Each point is reached from the start by the listed moves, each made 0, 1 or 2 times, or once backwards (-1), plus a little noise. Is the number of moves made odd or even? Then give how often each move was made.
In the rows, zero is written as 128.

Moves:
(1): [162 122 125]
(2): [138 172 132]
(3): [128 121 158]
Start: [114 135 116]
Points:
[106  99  82] -> even (0, -1, -1)
[202 203 149] -> odd (2, 2, 1)
[124 186  91] -> even (0, 1, -1)

Moves:
(1): [165 136 124 136 129 131 122 126 125]
(2): [124 176 141 126 123 126 131 122 127]
(3): [126 122 161 130 123 127 121 127 133]
(4): [126 131 122 168 127 131 138 143 127]
(5): [134 134 126 136 174 126 124 128 134]
(6): [123 133 123 128 134 180 113 133 123]
Start: [125 115 153 107 112 129 144 151 115]
Points:
[ 89 194 249 108 132  64 155 132 137] -> odd (-1, 2, 2, 0, 1, -1)
[ 93  97 197  64 105  66 150 135 124] -> even (-1, 0, 1, -1, 0, -1)
[ 93  53 209 114 154 123 124 154 132] -> odd (-1, -1, 2, 0, 1, 0)

Moves:
(1): [149 159 128 132 122 126 101 137 137 112]
(2): [112 163 120 120 113 118 153 127 117 141]
(3): [142 132 167 125 117 124 118 122 120 112]
(4): [123 127 140 166 142 143 123 129 119 117]
(5): [127 129 127 125 160 126 143 136 129 126]
(6): [126 127 126 127 133 158 132 118 131 119]
(7): [144 124 120 137 118 128 145 125 132 125]
(8): [123 122 129 126 134 140 130 166 119 132]
(9): [121 125 138 138 122 137 140 121 156 134]
Start: [129 114 124 128 115 138 130 143 162 113]
Points:
[222 141 206 126  94 139  95 144 244  52] -> even (2, -1, 2, -1, 1, 0, 1, 0, 2)
[ 82 183 229 174 172 169 180 219 113  98] -> even (0, 2, 2, 2, 2, 0, -1, 2, 1)
[197 139 167 108 122 116  71 205 206  80] -> odd (2, -1, 1, -1, 1, -1, 0, 1, 1)
[175 160 208 132 140 121 123 113 194  64] -> odd (1, 0, 2, 0, 2, 0, 0, -1, 1)
[134  43 127 124  74 203 168  53 249 115] -> even (-1, -1, 0, -1, -1, 2, 1, -1, 2)

Moves:
(1): [151 126 152 124 140 123 145 131 117 134 118 121 137 131 123]
(2): [120 137 127 120 135 128 130 136 117 127 138 131 145 116 132]
(3): [120 125 141 120 141 129 116 135 133 120 139 137 118 139 125]
(4): [131 138 117 130 134 120 126 119 118 135 145 127 124 153 120]
(5): [131 133 114 117 149 138 121 111 132 127 124 143 144 133 123]
(6): [138 120 135 129 137 136 134 122 136 143 112 132 127 142 167]
(7): [123 131 115 138 145 143 128 119 126 125 123 126 128 136 106]
(8): [126 120 115 115 132 141 123 146 138 131 133 135 135 127 131]
(9): [124 139 147 110 134 134 122 121 132 135 130 135 119 121 124]
(10): [123 100 142 130 125 133 140 137 129 133 118 133 127 122 121]
(11): [132 119 131 124 127 129 129 126 118 130 129 118 132 131 127]
(12): [132 138 130 130 124 143 129 116 124 119 119 141 126 122 132]
Start: [139 114 127 116 136 117 119 129 129 123 116 134 138 109 135]
Points:
[138  57 105  51 249 207 133 104 139 202  88 161 196 150 137] -> even (0, 1, -1, 1, 2, 2, 2, 2, 2, 2, 2, -1)
[185 157 118 129 132  83 117  82  96 100 124 131 143 139 108] -> even (1, -1, 0, 1, 1, -1, -1, -1, -1, -1, 0, 1)
[134 172 112 137  79 101 101  78 101 112 141 108  90 107 101] -> odd (-1, -1, -1, 1, -1, -1, 0, -1, 1, -1, 1, 1)
